Rows are points. Examples show where two turns around zero, p and q, send a point. Where does a point land after both, in the order given? Backwards means that the second turn is done in reverse. Each puzzle has new turns, and all numbers are rounded.
In the rows, zero is written as 128.

Turn p:
[128 160 105] => [113 155 103]
[ 99 144 102] => [ 89 143 123]
[160 103 127] => [152  99 113]
[124 105 178] => [157 116 173]
Turn q:
[136  78 141] => [141  86 157]
[108 101 136] => [111 107 150]
[132 179 135] => [131 178 114]
[136 154 101] => [129 141  92]
Where do these land?
p, then q: [126 113 186] => [174 142 164]
p, then q: [116 159 107] => [101 149 108]
q, then p: [163 106 112] => [144  93 105]
p, then q: [107 134 106] => [ 97 132 129]

Turn p:
[ 65 107 132  83 106 147] => [ 95  80 161  90 125 165]
[ 90 137 146 126  78 136] => [105 111 167 128  85 146]
[169 123 132 123 128 121] => [165 141 115 122 125 119]
[164  94 120 167 178 116] => [160 126 101 160 177  89]
[162 140  99 146 152  91] => [133 160  95 129 140  82]
[130 159 160 130 138 126] => [130 165 149 139 131 143]
[117 137 107 121 117 159] => [109 115 108 128 114 153]
Turn q:
[114 124 139  80 135 130] => [127 124 130  79 113 131]
[ 96 134 175 107 144 175] => [ 93 127 161  95 110 178]
[160 130 123 128 111 152] => [154 110 120 143 125 152]
[ 94  83 124 152 124 100] => [ 96 125 138 146 105  77]
[148 122 137 117 158 155] => [130  97 145 114 147 150]
[166 184  77 114 110 128] => [174 142  65 130 160 149]
[104 120 118 185 124  90] => [102 155 130 174 134  85]
[142 127 131 142 118  94] => [149 144 135 144 131 102]
Where do these land?
p, then q: [116  89 133  99 122 142] => [133  85 146 110 113 126]
q, then p: [141 164 160 130 152  94] => [138 184 135 128 150 150]
q, then p backwards: [155 133 122 160 134 158] => [119 114 144 148 145 167]
p, then q backwards: [ 79 150 134 155 102 169] => [102 109 147 169 118 181]
p, then q: [172  70 119  83 103 143] => [185  62 116 114 116 116]
q, then p: [ 82 163 111 122 154 110] => [ 74 151 124 100 146 140]
p, then q: [149 112 116 101 124 127] => [151 106 113 110 128 123]
q, then p: [107 143 148 170 155 102] => [100 165 161 149 150 129]
p, then q: [151 127 108 132 106 107] => [155 141 108 129 119 106]

Turn p:
[127 123 134 140 139 155  31 144] => [ 96 121 122 107 134 127  34 112]
[117 121 125 127 105 155 150  78] => [116 127 127 142 120 178 158 103]
[139 127 136 135 124 111 132  90] => [148 124 134 140 120 134 138  93]
[124 124 125 143 146 133 140 129] => [132 121 134 142 147 132 130 137]
[130 117 103 115 139 104 102 138] => [125 114 104 111 140  97 118 117]
[116 160 131 123 129 128 145 134] => [118 156 140 137 129 118 144 137]
[122 130 140 114 141 118 151 148] => [134 130 146 117 134 113 147 150]
[147 139 120 138 124 131 136 143] => [142 142 115 137 126 126 123 145]
[140 123 136 113 123 134 149 128] => [142 133 131 115 123 141 146 137]
[118 116 131 132 111 111 143 149] => [127 112 128 131 108 114 141 149]
Turn q:
[131 146 138 107 143 150 147 119] => [129 145 139 113 144 155 145 117]
[158  94 141 160 152 122 129 115] => [151  87 126 140 167 115 124 133]
[149 135 165 139 128 124 134 126] => [153 134 154 132 148 119 131 141]
[124 150 112 123 111 167 124 129] => [128 137 137 132 102 168 122 115]
[114 121 139 170 135 108 127 105] => [133 118 132 161 144  94 127 107]
[114 147 104 138 117 128 137 145] => [124 141 113 148 101 135 140 128]
[108  98 116  83 116 123 121 152] => [ 88 118 120  89 103 123 128 147]
[123 137  98 136 102 103 123 120] => [139 135 103 133  96 108 119 115]
[130 124 138  97 148 128 110 141] => [107 137 127 105 146 135 115 148]
Where do these land?
q, then p backwards: [157 118 104 101 123 152 149 124] => [151  91 131 101 115 145 136 116]
q, then p: [ 96 141 142 139 153 137 119 134] => [108 127 157 158 141 124 122 128]
p, then q: [114 138 115 147 130 101 100 156] => [116 131 107 142 121  86 108 136]
p, then q backwards: [138  93 109  88 112 146 160  85] => [141 124  94 103 144 160 186 119]
q, then p: [121 128 134 155 114 137 124 135] => [136 116 136 145 110 134 114 132]
p, then q: [127 127 137 130 125 109 149 147] => [140 127 128 127 122 113 144 153]
q, then p: [157 129 109 127 133 123 142  99] => [152 133 102 116 147 142 135 111]
q, then p: [132 124 150 141 142 119  98 141] => [125 118 141 130 137 102  97 136]
q, then p: [110 155 152 124 119 128 111 132] => [118 151 154 138 113 116 114 122]

Turn p:
[141 135 135  94 140  97 143 161 168 143  78] => [175 115 144 105 162 146 163 158 111 153 107]
[ 90 128 148 160 144 159 135  77 121 102 142] => [ 86 112 156 152 127 142  95 109 159  91 141]
[135 172 137 157 148 136 117  81  86 163 156] => [ 92 124 103 140 141 153  95  68 115 138 169]
[106 107 137 107 154 140 152 101  68 121 149] => [113 109 148 137  76 148 100 117  96 101 157]
[184 136  99 140 135 132  77 160 135 100 120] => [148 134  63  86 131 109 145 140 166 127 137]
[140  94 146 128 128 163 115 115 126 138 127] => [130 114 117 141  97 143 125 108 146 121  99]
[142 101 158 178 157 120 108 161 128 135 150] => [150 128  78 171 131 143  95 154 148 127 128]
[128 123  93 139  94 114 157 164 111 134  85] => [129 136 116 110 149  96 143 151  76 106  94]
[135 139 105 149 114 101 169 123 181 138 166] => [124 150 140 180 163 103 176 132 129 139 150]
[146 121 173 134 114 136 133 140  84  95 141] => [164 153 123 128 104 129  86 112 128  89 133]
[121 142  90  93 102 132  99 108 166 104 109] => [110 123 155  81 129  95 163 126 161 149 120]
[ 94 136 134  70 135 149 121 176 169 152  99] => [130 145 159  94 124 173 155 171 127 169  85]
[102 130 109 115  99  84 137  96 119 140 143] => [113 122 161 139 129  84 122 116  98 155 145]
Turn q:
[133 155 140 122 145 106 112 137 174  69 120] => [120 153  66 113 150 140 153 120 153 123  97]
[132  87 126 154 137  88 109 130 137 132  64] => [101  97 122 154 173 133 123 144  90 118  80]
[145 142 131 100 131 147 150 116 177 128 127] => [138 124 122 105 103 163 134  99 151 140 103]
[119 134 117  60 126 123 109 132 127 150 146] => [135 136 135  94 127 111  71 108 151 143 126]
[112 119 124 149 119 155 163  98 139 149 118] => [114 100 167 133 102 143 157 128 130 138 127]
[146  94 136 122 104 135 169 136 118 124 118] => [161  93 139 116 108 129 136 143 110 107 117]
[107 116 103 110 158 153 153 115  90 102 148] => [109 141 144  72 108 110 141 135 105 120 159]
[122  82 158 103 119 166 102 147 115  84 128] => [148 153 148  93 147 131 123 159 141  64 116]
[146 172  72 159 115  92 100 163 142 146 138] => [105 134  67 181 111 131  90 141 128 161 145]
[137 172 133 135 123 151 145 158 118 181 133] => [158 154 147 166  87 125 117 121 122 167 132]
[105 168 108  84  93 119  89  83  88 112  95] => [ 81 131 129 131 118  56 101  84 158  93 118]
[112 106 174 188 147 103 148 126 146 137 163] => [152 112 137 145 176 151 182 153 127 161 156]
[150 116 142 179 147 125 115 123  92 149 165] => [142 135 141 161 154 140 137 130  96 127 188]
Where do these land?
p, then q: [148 146 156 101 148  96 137 115  87  90 144] => [162 135 112 118 140 141 108 101 150  94 179]
p, then q: [ 98 171 153 162  81 168  77 133 143 156 138] => [ 62 160 146 152 135 127 125  92 158 171  88]
p, then q backwards: [148 143 101 114  86 157 163 173 118 149 121] => [139 146 144 134 181 149 141 149 114  84  92]
p, then q: [ 94  95 134 129 162 108  95 149  97 153 155] => [124 136 146 173 127 128  76 174 138 120 145]
q, then p: [100 119 148 104 101 134 133 136 142  94 135] => [163 130 147 115 138 127 165 154 140 134 123]
q, then p backwards: [174 113 117 116 138 148 168 105 115 115 159] => [164 138 126  85 157 135 142 113  85 117 121]
q, then p backwards: [ 95 126 141 177 115 136 153  92 135 158  95] => [100  99 109 111 131 129 159  89 178 151 131]
q, then p backwards: [ 91 161 156  93 124 111  91 109 132 144 146] => [128 160 146 148  90 117  89 101 161 110 141]
q, then p backwards: [106 120 140 168 157 141 121 147 145 147 117] => [ 97 139 130 121 134 127 151 154 163 157 137]
q, then p: [144 146  80 103 152 122 120 149 127 103 155] => [ 90 150 127  92 106 106 142 125 121 163 145]
p, then q: [166 113 162 152 161 121 157  96 143 146 100] => [114 115 142 115 133 180 156 128  85  91 143]
q, then p: [158  92  77 129  83 100 159 157 155  96 117] => [122 127  99 104  79  78 154 173 122 110  84]
q, then p: [144 119  99 115 156 122  88 101 126 113  83] => [ 86  95 156  91 121 128  91 140 134 117 137]
